Rows are points. Each copy is the shape, with its points in the same order, turned, moved and blurred by noise. Is it also mirrored, or only turned?
(in the rows, 128 means zero)

Shape (6 x 2):
[[139 115]
 [ 58 126]
 [151 136]
 [133 151]
 [177 141]
 [119  37]]
Copy 1 (6 x 2):
[[119 113]
 [ 72 164]
 [148 118]
 [153 142]
 [166 101]
 [ 61  63]]
Copy 1 is: only turned
Copy 2 (6 x 2):
[[118 115]
 [199 106]
 [112 132]
 [124 156]
 [ 88 155]
 [108  34]]
Copy 2 is: mirrored
Copy 3 (6 x 2):
[[127 113]
 [196 155]
 [107 128]
 [121 149]
 [ 81 119]
 [179  56]]
Copy 3 is: mirrored
Copy 4 (6 x 2):
[[124 118]
 [199 149]
 [104 131]
 [118 151]
 [ 80 128]
 [167  47]]
Copy 4 is: mirrored

Shape (8 x 2):
[[ 62 153]
 [ 97  95]
 [147  78]
 [165 108]
 [117 173]
 [158 135]
 [ 95 167]
 [175 139]]
Copy 1 (8 x 2):
[[124  88]
 [ 81 144]
 [ 83 197]
 [119 200]
 [162 134]
 [142 185]
 [149 116]
 [152 200]]
Copy 1 is: mirrored
Copy 2 (8 x 2):
[[213 114]
 [151 149]
 [100 147]
 [105 108]
 [178  82]
 [117  84]
 [190  98]
 [115  82]]
Copy 2 is: only turned
Copy 3 (8 x 2):
[[158 178]
 [100 173]
 [ 67 124]
 [ 94  98]
 [148 119]
 [103  93]
 [177 138]
 [102  66]]
Copy 3 is: only turned

Shape (7 x 3):
[[101 201 116]
 [138  69 125]
 [113  59 137]
 [153  93 160]
 [163  83 120]
 [165 116 111]
 [144 190 169]]
Copy 1 (7 x 3):
[[208 173 129]
 [ 93  91 166]
 [ 71 105 155]
 [113  89 107]
 [117  73 159]
 [153  81 152]
 [185 129  80]]
Copy 1 is: mirrored
Copy 2 (7 x 3):
[[187 120 200]
 [111 136  83]
 [116 109  78]
 [ 88 125 121]
 [106 155  98]
 [125 168 127]
 [118 118 211]]
Copy 2 is: mirrored
Copy 3 (7 x 3):
[[ 73 194  94]
 [130  73 131]
 [118  57 111]
 [155  94 102]
 [147  91 143]
 [140 126 146]
 [139 186  72]]
Copy 3 is: mirrored
Copy 4 (7 x 3):
[[155 198 121]
 [106  61 122]
 [105  58  97]
 [156  66 115]
 [118  65 149]
 [135  95 163]
 [210 141 115]]
Copy 4 is: mirrored

Shape (8 x 4):
[[105 135 169 133]
 [ 71 157 111 181]
 [169 116 131  71]
 [198  66 146 103]
 [198 144 163 174]
 [101 122 159 164]
 [129 122  58 111]
 [ 81 150 135 134]]
Copy 1 (8 x 4):
[[167 111 105 123]
 [170  97 160 185]
 [ 79 133  92  90]
 [ 84 178  49 115]
 [156 210 120 118]
 [174 122 105 156]
 [ 64 115 140 163]
 [156  86 133 141]]
Copy 1 is: only turned
Copy 2 (8 x 4):
[[128 105 160 120]
 [188  66 133 146]
 [ 87 174 112 150]
 [ 29 141 104 152]
 [ 74  97 182 199]
 [127  77 147 125]
 [150 129  71 185]
 [170 104 141 130]]
Copy 2 is: mirrored
Copy 3 (8 x 4):
[[181 115 123 106]
 [203  90 125 176]
 [100 164 147  95]
 [ 79 160  96  79]
 [ 96  56 126  90]
 [180  97  93 117]
 [112 158 134 189]
 [192 120 146 138]]
Copy 3 is: mirrored
Copy 4 (8 x 4):
[[162 134 107 136]
 [122 112  80 205]
 [111 109 143  62]
 [ 80 175 166  62]
 [100 192  62  90]
 [140 159 114 166]
 [ 69  82 128 140]
 [144 109  99 163]]
Copy 4 is: mirrored

Shape (7 x 4):
[[107 134 115 140]
 [180 189 160 105]
 [140 124  77 180]
 [ 48 103 109 133]
 [162 163 138 142]
 [ 73  73 171 110]
 [ 91  83  69 122]]
Copy 1 (7 x 4):
[[134 146 139 122]
 [114 180  57  97]
 [165 108 159  87]
 [133 120 193 178]
 [145 164  95  96]
 [159 148 129 215]
 [135  71 166 149]]
Copy 1 is: mirrored
Copy 2 (7 x 4):
[[127 122 109 106]
 [157 129 130 203]
 [108 110  44 117]
 [104 128 126  46]
 [146 140  93 166]
 [ 77 184 165  83]
 [ 66  91 113  75]]
Copy 2 is: only turned
Copy 3 (7 x 4):
[[140 122 145 111]
 [ 93 200  97 140]
 [117 103 185 167]
 [180  79 154  75]
 [109 168 127 152]
 [200  92  87 104]
 [131  52 154  97]]
Copy 3 is: only turned

Shape (10 x 6):
[[130 147 179 150 129 135]
 [100 164 152  77 142 143]
 [163  42 112  46 135 161]
 [167  80  85  85  69 165]
 [120 168  55 176 107 110]
 [131 162 159  85 150 148]
 [145 150 121 127  86 116]
 [123 140 107 163  86  65]
 [120  87  92 144  65 128]
 [163 106  31 135 101  91]]
Copy 1 (10 x 6):
[[104 141 179 132 139 104]
 [143  80 169 176 135 123]
 [134 138 118 173  90 241]
 [157 165  75 149  77 167]
 [118 109  68  77 156  84]
 [135 103 167 179 147 132]
 [156 140 127 114 136 102]
 [151 124 126  52 141 104]
 [130 141  96  85  78 131]
 [144 130  44  67 143 157]]
Copy 1 is: mirrored
Copy 2 (10 x 6):
[[128  77 125 169 161 128]
 [140 146 173 168 186 105]
 [ 93 177 215 156  58 122]
 [ 61 163 157 167  71  61]
 [118 165  40 138 139  86]
 [156 126 172 170 164 100]
 [ 99 120 114 137 141  72]
 [ 84 121  76  95 154 102]
 [ 39 150  98 148 113 100]
 [ 88 186  78 101  83  84]]
Copy 2 is: only turned
Copy 3 (10 x 6):
[[136 122 140 117 146 185]
 [ 99 180 145 131 168 127]
 [108 185  51 109  78  66]
 [ 79 105  49 135  92  76]
 [144  53 167 179 144  91]
 [ 93 179 149 122 147 131]
 [106  88 132 120 145 133]
 [143  41 136 112 166 113]
 [136  75  75 135 139 106]
 [134  64 134 132 109  38]]
Copy 3 is: only turned
